Each point is reached from the start by the listed moves, each made once or not at all, plus a little noise. Say if it took an odd or an even number of moves. Then give how often each move was made.

Moves:
(1): [3.86 3.02]
(2): [-1.31  1.20]
Start: [-0.52 -0.34]
Points:
[-0.52 -0.41] => even (0, 0)
[3.34 2.65] => odd (1, 0)
[-1.84  0.84] => odd (0, 1)

Moves:
(1): [ 0.61  1.16  0.43 -3.98 -0.33 -0.11  0.04  2.35 -0.60 -0.74  0.57]
(2): [-2.18  0.38  1.04  1.36 -0.48 -1.04  1.68 -4.30 -1.47  2.72 -0.43]
(3): [ 0.42 -1.05  1.85  0.97 -0.27 -0.90 -2.17 -0.22 -0.87 -4.24  2.12]
(4): [ 0.84  0.55 -1.08 -1.27 -0.88  1.43  2.60  0.24 -1.27 -3.22  0.71]
(5): [ 0.81  0.42  0.79 -0.44 -0.77 -1.58  1.10  1.57  0.95 -0.03 -1.02]
(6): [-0.91 -0.83 -0.36 -1.17 -3.12  2.47 -0.36  2.37  0.64 -0.05  0.03]
(7): [ 3.00 -1.41 -0.40 -0.26 -1.51 -0.22 -0.62 -0.32 -0.64  0.81  0.27]
(8): [-1.05 -0.70 -0.27 -0.18 -1.45 -1.55  0.88 -0.17 -0.23  1.52  2.02]
Start: [ 0.37  0.27  0.07 -0.92  1.97  2.77  0.25  1.66 -1.29 -0.09  0.34]
Points:
[ 2.93 -0.51  2.36 -5.78 -5.40  2.78  2.64  3.32 -4.62 -4.83  2.59] => odd (1, 1, 1, 1, 1, 1, 1, 0)
[ 0.51 -1.42  1.04 -3.05 -4.47  2.65  2.17  5.46 -2.06 -6.11  4.18] => odd (0, 0, 1, 1, 1, 1, 0, 1)
[ 2.66 -2.92  1.21 -0.37 -1.16  0.11 -1.64  0.91 -3.11 -2.07  4.78] => odd (0, 0, 1, 0, 0, 0, 1, 1)
